Rows are points. Before rounding, the points of a table are all equally far from one centre. They may lie mostly on one side of it. Write the centre, to within rounding.

Points, 8 rows:
[[ 79   2]
 [  2  27]
 [ 57  31]
 [ 77   9]
 [ 77   9]
 [ 56 -53]
 [-12   7]
 [ 52  33]]
Centre: [ 33 -10]

Points:
[[ 29   4  -5 -60 118 -18 -22  15]
 [ 37  31   1  12  25 -75 -24  42]
 [  3  69  21  39  59   4 -54   7]
 [-23 -16   5  -8 -16 -33 -21   8]
 [ 52  77 -10 -58  40 -38  16  73]
 [ 39  25 -26 -28 120 -29   0  17]
 [-19   3 -41 -18  71 -26 -53  29]
 [ 14  40 -26 -18 121 -31 -23  27]
 [-14  35  62 -44  69 -43 -10  80]
 [  3  51 -26 -26  55 -66 -36  -8]
 [-19   7  39  27  39 -36  57  35]]
Centre: [ 12  32  13 -24  43   2   3  26]

Points:
[[  8 -31  23  -9 -30 -44  89  26  35  32 -19 -21]
 [ 96 -12  50  -4   7   5  54  15 -26  54 -13 -39]
 [ 28  20  17 -18   8 -34  94  73   3 -42  -3   3]
 [ 55 -60 -21   0 -20 -20  78  34   7  40   4   9]
 [  9  30   6 -56 -15 -28  82  18  29 -18   2  39]
 [-26 -24  18 -12 -20 -18 103  15  19   3  -5 -22]
 [ 42  13  17 -16  10  48  87  30  22  21 -15  16]
 [-26  40  -4  -7  35  24  64  55 -36  41 -27 -25]
 [ -1  45  54 -38 -32 -26  93  33 -44 -19 -31  34]
 [ 24  -1  -5   1 -56 -30  75  21  18   2  -9  66]
 [ 44  18  13 -73 -49  16  67  20  -7  -4  -4  43]
 [ 87  21  -7  67  -9 -24  62  14 -39  19  -5 -11]
 [  9  12  21 -29 -27 -25 121  31 -45  55   8  23]
 [ 58  40   3 -23 -28  23  88 -15 -44  -6 -18  47]
 [ 69  20   4   0 -31  -1  50 -12  23  59 -39  27]
 [ 44  64  19 -32 -45 -37  63 -17   8  31 -38   3]]
Centre: [ 21   4  16  -8  -2 -20  32  16 -33  12  -6   5]

Points:
[[ -3 -55   8  58  24 121 -10  34 -20  40  58 -15  20  33  22  14   9   6
   18 -17  31 -48 -55  -5]
 [-35 -22 -42  24 -19  19 -32  -7   6  36  26  -8  43 -33 -21  35   4  63
  -42 -25  23   4 -64  -5]
 [-15 -55  27  46   4  54 -18  12 -16  45  80 -35  49 -15 -15 -21  13  -2
   -9  14  26 -78 -15 -31]
 [  1  -1  45  10  -2  41 -33  49   0  45  76 -46  32 -22 -15  16 -19  13
   16 -54  -3 -31 -39  -3]
 [  7 -15  29   5  -7  23 -33  17   5  69  14 -73  17 -16 -25  53  -5  32
    5   2 -22 -51 -20 -43]
 [-33  12  44  40  11  23 -37  50 -30  24   2 -33  -6  46 -33  21  -2  44
   23 -36  31 -46 -49  20]
 [ -9  13 -42  30  -5  55 -30   9 -53   6  31 -17  33   1   2  56   9  -7
   75  -8 -13 -24   1  29]
 [ -5  16  15  33 -18  45 -62  29 -17  32  36 -24   4  50  11  37   7  22
   31 -14  24 -45   9 -66]
 [-27 -40  51  10 -19  38 -16  23 -23  25   0  -4   7 -31  18  -6 -26 -19
   -9 -26 -35 -66  -2 -40]
 [ 24 -23 -33  44 -10  41   5  22 -25  74  32 -22  70   5  -6  10  18  41
   38 -14  37   4 -12  34]
 [ -3 -38  10  55 -27  59   2  -3 -22  -2  60 -11   4 -37  57   8  42  36
  -13  27   7 -32   6   4]
 [-17 -46  40   4 -15  50 -49  10  -5   3  39 -23  59  11 -14  62 -29  21
  -10 -57  32 -73 -23   0]
 [ -9  -6   2  25 -19  13 -48 -25 -18  49  58 -20  -3  -5  -5  35  34  56
   28  47  16  -9 -13 -68]
 [-17 -12  22  30  15  65 -53 -16 -58  63   6  -4  21  17   4  37  -6  40
  -18 -15 -14 -72  -7  14]
 [  1 -18  10   4  33  56 -54  25   8  44  36  -3  27  -6  17  11  13  10
  -13 -33 -33 -30  17 -25]
 [-53 -46  26  77 -19  57 -44 -21  -9  84  26 -22  18  -2 -20  10  10  41
   33 -14   8 -39 -35  12]
 [-11 -43  41  47   4  49   2  22  24  34  24  -2  -4 -59  34   5  19  71
   62 -13  24 -25   8   1]
 [-31   2 -24   3 -33  57 -66  76 -24  35  30  -2  50   5   4  29 -18  25
  -14  34  19 -13 -22  21]
 [-39   6  48  28   7  34 -40   7 -20   3   4 -34  13 -27 -41  59  47 -17
    5  13   1   0  -5 -62]
 [ -8 -16  43   0  -4  70  -1  40   4  -2  -5  35  41 -22  24  54  52 -20
   19 -46  20 -17 -54 -23]
 [-39 -61  17  36  27  37 -24 -10 -17  43  63 -50 -10   5  23  37 -35  24
   -5  41  11  16 -24  10]
 [ 54 -33  38  62  -1  49 -41 -14 -27  39  66 -13  24  -5  -8 -20  33  70
   20  33  35 -18 -37   3]
 [  2  36  38  67  15  55  -5  40 -11  63  38  13  38  -4 -15  35  19  19
    1   1  23   4 -25  26]
 [-42 -12  11  71 -32  27 -36 -24 -22  39  38 -12  -2  22   6  23  40  16
  -29  -6  51 -12 -20  21]
 [  0 -50   5  34 -23  19 -37  15 -54  21  75 -15  45  38  -8  26 -10  52
  -18  17  11 -31 -20  20]
 [-29 -23  27  40 -29 -17 -60  20 -24  24  67 -36   6  -9 -37  35 -32  29
   32 -15  13 -27 -52 -24]
 [-49 -43  32  34  -7  -4 -34  -3 -24  31  54 -42  56   4 -20  18  35  67
   17 -11  23 -30 -29 -38]]
Centre: [ -6 -21  12  13  -4  57 -19   0 -18   9   6 -12  20 -13  -6  10  -7  18
  23  10  35 -19 -36 -12]

Points, 30 rows:
[[   0   59  -12  -10  -84   23   12  -24    9  -76  -51   -6  -20    8
    40   32  -44  -10  -33   38  -14   53   33  -48]
 [ -13   52  -27   34  -32   47   60   20   30    5  -45   31  -26  -49
    43    2  -30   27    8  -66   30   42   13  -28]
 [ -28   15   -4   -1  -46   69  -26  -12  -22  -72  -48   69  -47  -29
    54   -6  -50  -36   47  -75   58    7   39  -37]
 [ -36   73  -11  -12  -27   89    2    5   16  -68    1   -9  -53    4
   -22   31   -1  -13    9  -71   47  -29   44  -63]
 [ -43   11  -65   -9    8   34  -31   -7   32  -41  -21   29  -35  -37
    64    5  -80  -58   33  -18   66  -16   13    0]
 [ -35   16  -39   -4  -47   59    7  -77   14  -51  -33   84  -54  -43
     7  -23  -23  -28  -56  -41   41   -4   21  -15]
 [ -52   66    4    5  -54   39   17   -3   34  -50  -66   31  -31  -89
     8   14  -40  -44   24   12   17  -64   -8  -42]
 [ -26   86   20   -3   12   40   -7   11   -7  -56  -72   83  -13  -93
    67   11  -28  -16  -12  -18    0   13   50  -24]
 [ -22   32   30   66  -41   51  -10  -22  -14  -55  -33  -13  -56    4
    42  -18  -46  -48  -13  -86   21  -24   11  -23]
 [ -70   29  -12  -21  -60   45    0   43    2  -72  -71   55  -25  -35
    59   -7    3   -1  -33  -89   29   -6    8  -18]
 [ -50   91  -16   25  -56   20    8   15   41  -50  -33   59  -46  -13
    81    8  -21   -4   26  -37   54   21   70  -43]
 [ -39   49   -2   -2 -107    8  -12   10    7  -81   -3  -20  -76  -61
   -16   -1  -52  -37   56  -44   41    6   30  -16]
 [ -11   79   23   24  -39   51   20  -23    7  -67   -7   41  -73   -7
    49   -3  -46  -52    8  -32   26    8   55  -63]
 [ -41   31   -3    8  -83   54    6   39    0  -65  -58   29  -64  -57
    14   22  -85   50   -5  -40   44  -27   61  -21]
 [ -47   69   24   74  -52   51  -33   12  -29 -110  -36   46  -21  -44
    37   11  -33   30   -6  -25   53    0   70  -23]
 [ -13   31  -59  -12 -103    6   32   -4  -18  -82  -39   21  -33  -15
    18  -43  -42    3   -5  -34   28  -18   26  -52]
 [ -31   76  -37    9  -70  -29  -53    3    6 -108  -63   34    4   10
    -2   -5  -54  -20    2  -20   52    9  -14   -4]
 [ -34   63  -31  -12  -62  -10  -51  -16  -15  -88  -44   31  -61  -26
    82   -2   12  -30   33   18   58  -24   74   53]
 [ -19   37   28   25  -72   20   50   88   56  -60  -31    8  -40  -18
    56   19  -25   21   28  -31   37  -28   28   -3]
 [ -20   31   41  -35  -20   40   -9    7   -1  -91  -77  -10  -69  -12
    46  -19    5  -25   10  -64   50   54   39    3]
 [ -33   28   23   16   11    9   18  -63  -19  -33  -76   42    6  -22
    22   58  -12   -5  -10  -15   88  -19   28  -31]
 [ -26   10   72   14  -73   -4    4  -40  -12  -76  -81   19  -59  -36
    68   -5   -1  -26   28  -65   22   14   38  -17]
 [  -9   52  -36   22  -58   38  -12   19   50 -121  -61   38  -14  -11
    21  -19  -60  -17   -8  -49  -15  -10   40   44]
 [  10   13   39   16  -53   27  -14   14    0  -50  -99   38  -33  -72
     8  -18  -40  -17    8  -73   24    9    3  -66]
 [ -35   58   26  -38  -33   63  -28   29   50  -70  -27   18  -61    2
    31   23  -63   16  -61  -96    5    3    4  -37]
 [ -93   37  -29   -6    2   61  -16   43    1  -50  -16   54  -35    0
    62  -11  -74   33  -14  -34   13   31   56  -29]
 [  17  108    8  -18  -79    2  -11   17   13   10  -51   38  -51  -29
    49    7  -27  -36  -31  -47   34   24   -2  -42]
 [ -52   56   30    8  -52   -9    3    8   -1  -21  -38   15  -43  -36
    28   12  -42  -36   -9  -81   15   19  -10  -89]
 [ -43   52   -5  -11  -48   41    7   13  -32  -17  -47   -7  -51   -8
    22   43  -23   37   43  -24   38   17   25 -108]
 [ -25   58   33   23  -87   67   -6  -20  -33  -38  -80   39  -37  -51
    21    1  -71    3    9  -44   -5  -16   64  -50]]
Centre: [-13  28  15 -11 -32  15 -44 -14  16 -33  -3  23 -24 -25  20   4  -7  30
  10 -11   4 -13  18   3]

Points:
[[ 70  70  15  34   3  11  13  23   4   8 -10  -2  28 -19  -5  78   0 -27
   17 -23  28  27 -10  13]
 [ 65  26   2   3  15 -17  51   3  -6  23 -32  23  34 -49 -18  89  -4  -5
   30  -3  30   1 -19   7]
 [ 38  20   4   5  -7   9  48   8 -36 -18 -28  13 -21 -29   2  87  13 -37
   19 -49  12  25  -7  -6]
 [ 58  63 -21  36  -3  47  35 -29 -26  11 -18   0  25  -9  15  93  25 -24
    1 -12  21  -2 -35  38]
 [ 74  -3  -5   5  -2  45  -5   7 -25  23 -40   5  63 -24  22  97 -14 -25
    0 -46  10  -6  26  -1]
 [ 55  56  -4  19  13  14  25  -3 -49  40 -53  30   7 -58  25  80 -45 -30
    9 -22  25  -9 -23   8]
 [ 44  32  15  33  16   8  16  22 -26  27 -50  29  40 -37  14 105 -26 -49
   20  -1 -21 -19   2  30]
 [ 36  -1 -42  18  20  30  13   5  -9 -42 -38   7  10 -24  24  80 -12 -21
   -4  28  33 -14   9  -7]
 [ 57  20  18  22  10  32  22 -11 -31  30 -80 -11  12 -32  26  99  22 -28
  -13 -26  20  -1 -15  -5]
 [ 66  20 -12  52  20  23  32   8 -31   5 -32 -10  28 -40  -8  84   7 -40
    9  -3   7  36 -36 -16]
 [ 56  10 -29  -3  19  25  27  -4 -36   3 -17  25  37 -22  14  91 -12 -82
    1 -26 -11 -37  13  -1]
 [ 70  21  -6  53  -7  16  23   3 -29  -6 -54  18  20 -28  18 104   9 -38
    1 -33  43  12 -21  28]
 [ 80  13 -14  33 -17  27   3   7 -50  13 -13 -17   6 -53 -35  77 -13 -12
    9 -26  12  13 -48  43]
 [ 59  29  -8   9 -12   3  29  -7 -35 -25 -50  17  29 -11  17  84   6 -54
   -7  -1   7   1 -27  26]
 [ 25  11  21  26  -2  24  21 -40  -2   0 -16   9   3   0   5 107   8 -34
  -29 -15  41   3 -22   2]
 [ 78  33 -28   7  -5  31  10 -23   8  -1 -46 -10  -7 -54  12  82   6 -11
  -13  -6  12  11 -16  39]
 [ 44  34  15  47  -1  10  27  42 -27  41  -9   1  38 -18  -3 121  -4 -48
   39 -22  30  -3 -10  10]
 [ 57  11 -16  13   5  55  18  14 -44  -2 -68   2  14 -30   5  76  -6 -23
   46  -7   4  11  10 -22]
 [ 71  11 -11  19  11  12  14  32 -57  22 -14  20  16 -24 -22  94  24 -49
    5 -11  40  24  13  -4]
 [ 58  30 -15  39   9   7 -13   1 -41  22 -53  19  26 -26   0 110  12 -34
   31  -8  39  12  -4   8]
 [ 51   4   5  36 -20  27  39  20 -41  10 -54  36  19  -9   5  88 -10 -13
   14 -34 -16 -57 -23 -11]
 [ 77   3  -9  33   5  30  42  37 -41  27 -33   5  25 -44  30 105  -8  -8
   12 -54  -2 -38 -15   4]
 [ 57  65 -14  23  -9 -10  14  16 -24  19 -21  43  39 -17   7  94 -13 -26
   -1 -25  -6 -32 -18  32]
 [ 49  19  33  34   9  39  52 -20  -1  -2 -22  28  20  -1 -20  79  -2 -19
   11  -7  -2 -19  16 -17]
 [ 69  43 -30   6   5  60  45  10 -32  50   0  15   4 -10  24 105 -21 -52
  -21 -28  52   6  -5  21]
 [ 43  71   5  11  -4  34  27  12 -46  37 -24  24  39 -37  21  57  11  -7
   27 -15  -2  12 -23   7]
 [ 70  -2   2  15  -6  23  16  10  15  13 -46   2  22 -39  -3  94 -11 -45
    8 -58  46 -41  13 -10]
 [ 43  38 -48  23   8  75  26 -26  -7  23 -29 -55  35  -2  33  49  -1 -33
   56 -40  18  14 -19  19]
 [ 58 -10  -8  11 -28  50  36  24  -3  -2 -60  -9  41 -26  12  91  -9   2
   17 -40 -11  -4  -5  -1]
 [ 63   8 -22   9  27  34  13   2 -66  -1 -42  14  27 -54 -16  77  -8 -39
   14   2  33  -8 -26  12]
 [ 49  26 -48  26  27  46  16  11  13  29 -10  16  11 -49 -23 105 -13 -55
   24 -17   7  20  -4   4]]
Centre: [ 29  -3 -25  28   7  14  26   9 -15  46 -23 -10   3   2   8  39 -16 -24
   5 -20  16 -10   1  29]

Points (28 x 24):
[[ -83   55  -53  -12    1  -12  -61  -21   45   18   75  -45   40    7
   -31  -27  -25   65    4  -59   -8  -15   11  -14]
 [ -78   58  -95  -20   17    9   19  -66   34   55   67   33    9   25
   -14    2   -3   61   12  -50  -70  -19  -36   15]
 [ -75   20  -71    8   55   -7  -30  -17   30   73   63  -34   29  -32
    -4   40  -43   29  -24  -76    5  -17   20   25]
 [-108   13  -20   12   56   21    1  -25   60   21   45  -26   35  -25
     5   43  -75   24  -14  -55  -75   -5  -22  -30]
 [ -81   18  -85   37   69  -34  -23  -26   20   69   42  -40   67   25
     9    3  -29   14  -11  -55  -50    2   22    2]
 [ -64  -38  -13   31   30    9  -22  -22   10   74   89  -24   31   11
    -4   29  -70   48   41  -50  -33  -20   18  -22]
 [-103   55  -52   15   63   42  -52  -23    1   74   30  -65   43   -2
   -21   -4  -60   16    9  -19  -11   14   40   -3]
 [-101   13  -65   20    3   14  -34  -10   58   73   46   28   25   12
   -65   11  -60   33   10  -61  -65   46   37    0]
 [ -72   38  -27  -47   -2   46  -21   -9    0   97   92    4    7   23
   -14   17  -66   28  -26  -68  -46   45  -26   -7]
 [ -22   46  -56   20   45   19  -38  -53   48   67   88  -23   49    0
   -33  -54  -41   69    3  -20  -96   47  -16    3]
 [ -96   31  -33   54   30   -7  -30  -47   20   25   75  -11   44    1
   -35   56  -36   43   50  -32  -45  -28  -34    1]
 [ -54   13  -70  -18    9   26  -28  -19   15   32  113    2   55  -17
   -61   -2  -28   32  -15  -74  -66   28  -29    2]
 [ -69   41  -14   25   74   -2  -30   -1   -4   61   29  -32   38   89
     9  -37  -20   14  -21   21    0  -36  -32   11]
 [ -61  -24  -98   -6   35   19  -17   15   25   80   76    5   53   16
   -50   48  -34   23  -37  -48   15   35   13    5]
 [-108   12  -81  -21   -1    3  -43  -93  -13   39   68    9   14   28
    -4   15    1  -19   16  -37  -47    0  -21  -27]
 [-114   10  -70   25    8  -13  -49   -5   23   76   93  -24   28   17
   -28   19  -22   32  -50  -49  -52  -11  -48  -14]
 [ -82   47  -48  -23  -30   33  -12   -8   24   69   97  -31    8    2
   -76   22  -52   27   -9  -13  -34   11   34  -16]
 [ -82  -33  -57  -34    9    2  -27  -37   37   95   96  -34   -2   35
   -13    9  -11  -11  -45  -64  -49   10  -26   17]
 [ -69   16  -77   12   19   36  -29  -21   40   35   31   16   26   39
     4   46  -37   -6   52  -82  -49   34   41   -4]
 [ -53   43  -43   13   49   17  -57   38   60  121   34    0   42  -37
   -13   44  -36   38  -29  -47  -45   23  -22   28]
 [-102   15  -50    7   -8   37  -32   20   44   74   56  -33    8    5
   -27   27  -44   32  -13  -42  -97    4   35  -48]
 [ -88   46  -15  -87   -1  -25  -36  -40   29   51   64  -35   26    5
    -1  -16  -32   49  -21   -3  -59  -28  -15   -8]
 [ -92   16  -86   -6   26   32   -8  -35   27   73   29  -53   44  -12
     7   -8  -50   37   39  -57  -47   12   11   41]
 [ -86    1  -72   55    1   14  -53  -49   24   85   48   -4   15    9
    17   23  -35    8   40  -49  -88   15   31   22]
 [ -76   18  -82  -23   14    0  -41  -30   17   77   56    0   11   -7
    22   39  -82   59   -4  -50  -44   13  -10  -48]
 [ -77   16 -104  -10   -6   17  -44  -31   53   75   94  -52    2   33
    -1   35  -14   28  -18  -61  -41   37   20  -14]
 [-108    2  -76    2   27   10  -55   -1   52   74  100  -47    1    6
    -9   14  -41   17  -10  -43  -47   49   19  -22]
 [ -67   62  -43  -30   12    5  -24    1   31   44   75  -54   50   17
   -62    4  -42   36   33  -25  -31  -23    4   14]]
Centre: [-49  10 -19  10  22  33 -23 -32  31  46  31   3  18  11  -6   9   7  35
 -20   0 -28  24  -6   0]
